Rows are points. The points of each table are mixes of a few directions, plus a little noise. Count the directions of each table, and those that both share. Where both have some left over, give the other angles between the two spaces (their principal angles), to ten degrees, smallest first.
In the rows, zero is written as 128.

First (4 x 2)
[[138 122]
 [193  89]
 [ 78 158]
 [103 143]]
Second (7 x 2)
[[146 116]
 [ 72 162]
 [ 83 155]
 [148 116]
 [202  83]
 [150 115]
 [ 93 149]]
Directions: first 1, second 1, shared 1

First (9 x 6)
[[215 139  46  98  69 145]
 [ 97 138 153 145 158 115]
 [ 88 108 170 135 146 127]
 [143 111 120 115 106 140]
 [146 138 109 125 121 128]
 [ 81 135 168 150 168 113]
 [184 112  82  98  76 150]
 [106 123 149 135 142 125]
 [ 92 146 155 151 167 110]]
Second (6 x 6)
[[126 130 135 130 124 128]
 [108 144 178 142  96 125]
 [117 137 157 138 109 126]
 [120 134 149 133 114 127]
 [121 132 143 133 117 127]
 [179  90   7  90 208 136]]
Directions: first 2, second 1, shared 0; angles 60

First (9 x 11)
[[104 113 134 161 152 125 143 120  85 109 143]
 [106  98 116 183 103 188 100 121 113 164 172]
 [127 139 179 134 128 152 101 142 128 160 213]
 [113 128 144 158 146 163  66 158 118 102 181]
 [149 137 116  83 134  85 183 110 166 111  39]
 [158 144  71  70 106  65 166 118 140 115  30]
 [110 107 157 160 133 159 147 107 125 158 160]
 [169 172  85  51 110  41 140 145 119 109  74]
 [117 114 148 152 139 175 105 130 161 125 141]]
Second (10 x 11)
[[105 167  94 126 139 106 112   7 112  88  99]
 [133 116 157 124 122 149 136 147 165 155 116]
 [ 90 118 148 181 108 161 155  25  80 204 196]
 [132 105 158 136 115 154 144 159 148 172 136]
 [132  92 112 134 116 123 152 197 124 135  57]
 [138 177  83  98 134 114  74  68 148  68 146]
 [159 122 109 107 124 121 106 218 145 104 141]
 [110 157 104 126 149  93 122  59  97  79 102]
 [139 110 185 119 150 118 153 219 135 134 126]
 [141 115 129 128 119 136 124 181 128 141 162]]
Directions: first 5, second 5, shared 3; angles 30, 90

First (10 x 18)
[[158 174 125 137  64 161 123 133  63 106  93 111  73 167  88 156 203 124]
 [111  98 163 107 204 127 122 133 191 102 130 138 175  83 170 125 103 137]
 [132 198  84 145  69 123 128 103  69 154 115 104  58 195 139 167 199 127]
 [133 103 139 124 130 134 128 144 137 121 133 136 146 107 101 109 101 128]
 [132 156 117 147  85 115 131 125  74 105 108 123 128 132 148 149 161 162]
 [117  95 133  79 165 129  96 176 231 128 121 139 120  75 123 147  93 168]
 [112  87 113 107 153 108 120 149 199 167 157 142 136  99 115 110  59 135]
 [122  92 166 125 206 142 143 105 165 134 158 136 171 123 135  86  92  68]
 [122 124 126 153 133 114 150  98  98 144 152 130 153 144 140 101 111 101]
 [142 156 117 158  74 127 141 116  53 116 117 120 121 153 121 131 161 131]]
Second (10 x 18)
[[136 137 140 137 111 133 129 132  96  91 107 127 142 118 136 137 151 148]
 [ 97 112  84 120 179 102 140  89 196 249 203 127  95 179 128  93  66  52]
 [138 129 142 126 113 139 121 147 117  91 104 130 135 108 121 139 143 154]
 [138 104 137  93 129 150 103 176 183 117 112 135 110  93  82 138 112 150]
 [147 127 153 120 103 148 113 166 115  65  86 131 138  90 111 149 153 173]
 [ 97 122  87 132 173  98 146  77 168 238 198 124 105 184 143  95  79  54]
 [142 116 143 109 116 147 110 166 145  93 102 133 125  96 101 141 134 159]
 [130 129 131 129 125 130 127 131 124 119 123 128 130 124 127 131 132 134]
 [116 174 122 190 118  96 168  52  18 122 139 115 166 177 209 118 168 105]
 [137 129 141 126 114 138 122 145 118  93 106 129 134 109 122 139 143 152]]
Directions: first 5, second 2, shared 2

First (10 x 32)
[[182   7  55  30  58  53 126 157  25 143  79 120 180  67 197 154 187  97
   69 223 137 104 133 157  98 215  70  36 181 220 177 118]
 [109 174 157 165 153 156 130 117 166 122 147 131 108 151 102 117 105 138
  150  93 125 137 127 118 139  95 149 165 107  93 110 132]
 [116 155 145 150 144 144 127 122 150 125 140 130 117 141 113 122 113 135
  140 107 125 134 126 122 135 109 141 150 115 107 116 130]
 [105 177 158 167 156 157 130 116 170 123 148 131 107 152 101 118 104 140
  153  90 125 136 125 115 141  93 151 166 106  91 107 133]
 [132 117 122 119 121 121 128 130 120 129 122 127 132 122 134 130 133 126
  124 136 129 126 128 131 125 136 123 120 132 137 132 127]
 [167  42  76  59  79  76 126 148  56 139  93 123 165  86 178 148 171 106
   86 195 134 113 131 147 107 191  87  60 166 194 163 122]
 [119 148 142 144 140 140 128 124 145 127 135 130 120 138 117 124 118 133
  139 112 126 131 127 122 133 114 137 143 121 113 119 130]
 [132 119 122 120 123 123 128 130 119 129 125 128 131 123 133 130 133 125
  123 136 128 126 129 132 126 136 124 121 133 135 132 128]
 [122 144 137 141 137 138 128 124 141 126 136 130 121 136 119 125 120 132
  136 116 127 130 128 124 132 115 136 141 120 115 121 129]
 [ 97 197 169 183 167 170 129 113 186 119 156 131  98 162  90 113  93 145
  161  76 125 141 125 111 145  78 160 181  97  76  99 134]]
Second (11 x 32)
[[105 134 117 127 129 133 124 147 126 132 135 141 142  98 141 111 156 136
  130 128 114 138 137 128 130 164 120 138 122 124 118 117]
 [117 133  62 111 134 114  98 172 135 118  92 111 170 142  73  86 120 109
  128 148 118 121  97 155 132 141 188 113 114 133  98 180]
 [181 112 136  89 153 159 170  73 106 104 120  68  72 171 141 158 111  87
  162 134 148 122 159 138 159  73 129 155 129 148 138 141]
 [152 122 124 141 117  97 107 127 144 125 101 120 139 180  72 137  71 121
  109 133 145 105  83 136 112  78 169  88 135 131 135 167]
 [135 125 118  96 149 161 155 114 108 116 133 100 104 117 159 126 158 108
  158 133 123 140 167 134 155 140 116 165 120 137 121 120]
 [ 80 141  37  67 165 173 133 183 102 111 122 101 156  63 154  55 221 102
  173 151  85 159 174 157 171 227 143 188  93 135  72 136]
 [122 131 132 162 105  88  94 148 152 140 116 156 160 147  84 127  90 147
   94 126 134 113  79 124  98 113 151  83 136 119 134 145]
 [ 83 141 139 152 116 125 116 156 134 148 154 177 152  70 159 112 169 164
  114 117 108 145 135 112 114 187  95 132 127 112 125  88]
 [139 124 202 167 107 117 138  92 136 146 157 162 102 129 156 174 108 158
  106 106 144 125 128  98 105 101  80 114 148 118 165  86]
 [159 119 119 106 141 137 142 106 120 112 112  90 107 164 115 138 107 101
  144 136 140 120 132 140 143  91 147 133 128 141 129 152]
 [137 125 223 189  94 104 132  89 145 156 165 182 105 129 155 185  96 175
   90  98 148 121 116  87  90  94  71  99 156 112 176  76]]
Directions: first 1, second 3, shared 0; angles 80

First (11 x 32)
[[112 144 131 136 123 116 142 124 141 134 136 132 123 136 142 118 126 138
  132 124 129 132 117 124 127 119 127 147 132 120 155 122]
 [125 143  79 146 148  87  59  84  81 143 123 203 108 175 103 117 140 135
  143 161  81 129  90  85 140 112 128  56 134 144  63  90]
 [143 166 135 134 124 187 175 117 204 147 105  97 161 115 153 144 198 126
  134  98 136 109 119 158  61 117 118 231 160 105 129 187]
 [153 155 139 127 128 199 168 129 201 145 100  87 168 102 144 152 193 117
  131  97 143 108 128 167  62 123 117 227 158 106 124 192]
 [144  88 115 112 136 107  95 124  65 103 129 143 110 130 105 131 106 118
  119 150 115 131 144 111 161 147 139  49 100 153  80 106]
 [124  48 179  98 127 123 105 215  77 105 153  77 133  79  93 135  18 111
  103 131 180 154 194 154 207 161 132  65  91 144 190  94]
 [156 105  89 108 114  84 179  49  77  53 129 154  66 159 166 120 175 132
  117 145  74 109 127  81 120 152 160  76  79 151  36 139]
 [ 99 120 174 138 138 150  75 216 146 181 140  98 174  95  87 129  47 123
  129 119 186 154 145 166 167 118 105 139 152 116 227  96]
 [158 136 112 135 166 184  26 146 129 186  90 140 183 116  59 159 149 101
  143 137 129 122 121 150 111 115 104 118 173 133  73 134]
 [ 95 180 138 143  93 106 242  91 196 111 148 119 102 148 213 101 166 163
  130 102 124 122 101 121  89 113 136 226 128  99 190 154]
 [105 118 120 131 117  67 139 111  87 102 155 157  84 155 145 102  95 145
  124 144 111 138 122  93 164 132 141  78  98 139 142  91]]
Second (10 x 32)
[[112 124 151 135 139 142  87 179 135 165 132 114 159 109  98 132  82 122
  129 125 159 142 137 150 149 121 111 131 147 122 179 108]
 [141  92 194 112 142 219  90 242 167 170 113  40 209  48  74 165  73  94
  118 101 208 139 182 206 141 137 101 174 156 117 199 149]
 [ 77 154 113 154 119  48 124 105 105 131 162 183  85 178 147  88  94 161
  140 147 107 146  93  84 163 109 134  90 119 128 167  70]
 [148 133  99 120 122 118 164  71 120  93 116 142 101 148 154 128 183 132
  128 131  93 110 118 105 101 137 143 126 111 135  64 152]
 [138 125 140 130 147 172  74 168 138 167 111 113 171 103  86 147 116 110
  135 125 151 132 137 158 128 123 110 134 155 126 133 131]
 [104 146  93 132  94  31 221  36  98  58 161 177  38 190 209  83 155 168
  125 140  70 122  97  61 128 133 162 103  78 134 109 112]
 [131 129 104 118  99  80 220  55 116  60 142 142  68 160 197 110 173 148
  119 130  85 112 119  89 112 143 157 125  87 133  89 144]
 [120 151 100 145 143 110  77 106 114 154 124 174 124 158 109 120 134 133
  141 146 103 132  96 104 130 109 124  99 144 133 102 104]
 [140  95 188 112 142 210  98 232 161 165 117  47 199  55  82 165  79  97
  119 103 202 139 178 201 139 138 106 169 150 118 196 149]
 [168 132  98 120 138 153 123  87 126 120 101 138 132 133 122 147 193 114
  132 131 102 107 122 122  88 133 132 127 130 135  42 160]]
Directions: first 4, second 3, shared 3

First (10 x 32)
[[130 136 148  40  53 144 175 151 132  85 141 132  84 198  82 198 133 202
   77  75 200 171 112 122 103  65 174 137 112  69  93  97]
 [ 57  96 164 122 147 136  49 131  80 209  66 205 221  89 194  55  59 147
  118 107  55 116 123 146 189 175 211  82 133 132 104  58]
 [103  83 168 146 137 120  96 122 120 169  75 128 188 136 176 118 101 107
  129 154  95 103 175 127 164 127 126 123 133 157 116 105]
 [109  74 181 133 114 117 118 126 131 155  72 114 178 171 170 152 105 113
  115 155 121 103 198 121 161  95 120 136 127 154 105 100]
 [137 160  88 145 171 137 102 116 114 126 157 132 117  60 109  80 149 112
  162 129  94 144  64 135 107 188 115 113 143 121 163 167]
 [149 148 101 145 153 129 128 118 131 111 153 107 107  97 107 117 157 106
  154 141 120 136  99 127 105 152  93 132 137 129 155 170]
 [167 163  93 133  94 117 205 144 169  79 183 117  52 173  96 174 145 141
  108 114 201 117 153 123 106  77 118 157 104 127 121 135]
 [144 150  89 183 155 114 141 125 145 130 156 133 110 103 139 101 129  97
  146 143 123  96 143 133 133 145 108 133 123 161 144 144]
 [167 180  94  69  85 144 189 142 144  53 195 111  35 155  45 182 174 177
  110  85 201 180  68 122  66  96 130 144 119  69 132 155]
 [117  89 153 163 170 123  77 106 115 162  82 101 187  99 163 102 129  77
  161 177  70 113 146 125 145 160  85 123 150 161 146 149]]
Second (11 x 32)
[[127 163 129  91 138 143 115 153 102  82 203 133 117 130  74 121 134 139
  134 113 144 147 103  88  96 147 163 118 139 143 133 152]
 [174 170  72 166 163 148 174 123 170 119 104  93 153 108 166 151  59 157
  117  70 186 154 102 132 145  89  91  81 134 150 108 137]
 [ 70 143 122  92 132 146  50 145  69 156 152 208 116  79  77  24 159 143
  152 117  39 160  27 145 116 218 202 136 149 108 185 125]
 [154 115 163  94 133 152 139 123 134  94  97  51 181 158 136 205  95 149
  114 110 181 167 140  89 118  75  93  94 144 133  88 145]
 [ 84  91 159 128 108 110  84 134 103 158 131 168 110 141 102  75 181  91
  148 184  56 101 139 140 128 169 146 182 132 136 175 125]
 [124 139 111 141 133 124 123 132 125 138 139 147 116 113 122  97 133 125
  135 127 113 124 114 137 130 147 138 134 129 133 144 129]
 [168  82 123 188 131  85 166  55 161 169  68  97 119  79 213 183 162  83
  132 183 128  58 209 178 140 125  53 122  84  46  81 112]
 [140 154  66 144 131 153 163 112 163 176  34 156 155  88 198 122  42 202
   89  31 154 170  51 191 173 100 137  68 124  79  98  76]
 [132 108 162 107  96 110 153 132 131 101 154 113 111 175 117 181 150 121
  113 153 163  98 199 104 116  97 133 147 107 122  98 119]
 [140 120 159 131 149 120 108 139 116  80 187  76 130 155  83 143 169  69
  165 191 125 111 174  67  94 137  91 156 145 192 152 189]
 [ 98 122 136 128  91 120 133 159 134 140 133 171 105 183 112 103 126 134
  114 128 121 113 147 134 147 108 164 170 124 163 147 101]]
Directions: first 4, second 6, shared 3; angles 50

First (9 x 32)
[[ 85 132 158 128 113 145 156  95 138 105 120 132 128 108 127 140 120 134
   92 102 136 120 110 138 103  54 152 121 113 132 107 138]
 [107 149 141 126 128 128 135 124 138 122 115 139 134 117 118 131 130 145
  115 111 123 124 121 127 125 104 123 127 134 123 113 126]
 [177  67  85 147 144  91  93 160  92 169 169 108 113 151 129 113 158  70
  161 170 124 161 154  96 140 240 115 124 137 127 178 126]
 [ 93 171 166 110 108 169 161  92 156  89  97 138 138 109 137 140  94 174
  102  98 142  95 104 165 115  24 151 135 112 135  85 132]
 [155 148 139 107 108 183 141 103 145  95 116 112 131 137 171 132  75 158
  140 135 156  85 119 183 132  66 159 146  99 148 111 130]
 [162 138  89 136 163  78  86 187 116 172 131 141 130 145  98 111 165 124
  167 148  97 156 152  84 164 249  73 129 169 106 155 109]
 [151  37 118 143 112 137 131 102  95 131 178  87 106 139 163 133 123  57
  126 158 158 138 135 136 102 133 175 120  90 153 163 147]
 [143 155 112 126 147 110 109 159 132 145 117 141 135 136 111 120 140 146
  148 132 109 134 139 111 152 180  94 132 152 115 131 113]
 [ 76 158 147 133 135 114 139 127 140 126 109 155 136 106  95 134 149 147
   99  96 110 136 117 106 118 102 115 119 144 115 108 128]]
Second (8 x 32)
[[138 128 104 117 118 135 129 121 117 141 146 118 111 130 159 107 147 118
  172 146 124 159 137 129 143 139 126 126 143 128 151 121]
 [154  33 180  87 158 150  62 140  93 127 124 121 178 168 155 176 161 170
  156 140 127  73 164 147 107 156 132 147 129 132  84 137]
 [115 134 161 143 107 150  90 142  49 121 126 126  24  89 157  87  87 184
  151  92  48 126 148 139 170 166  91 108 102  47 178 119]
 [124 164 143 155 139 102 121 116 109 120 111 127 135 142 121 139 109 154
   81 155 105 138 121 125 123 148 134 145 132 138 106 148]
 [ 64 110 145 136 134 112 180  91 159  77 150 116 161 122  89 190 117  55
   45  86 194 131  82  99  67  69 180  89 121 145  84 150]
 [160 137 101 102  98 137 141 151 161 156 117 126 131 139 143 104 128 130
  157 142 152 138 112 160 156 107 108 152 123 145 138 118]
 [135 158  95 138 137 120 156 136 184 141 120 149 154 119  88 115 137 101
  123 126 149 120 125 115 124 108 127 130 133 150 135 115]
 [133 163  96 144 135 119 145 127 152 141 129 142 130 117 109 105 138 112
  139 137 124 139 136 111 133 132 125 127 141 138 148 117]]
Directions: first 3, second 6, shared 0; angles 30, 50, 50
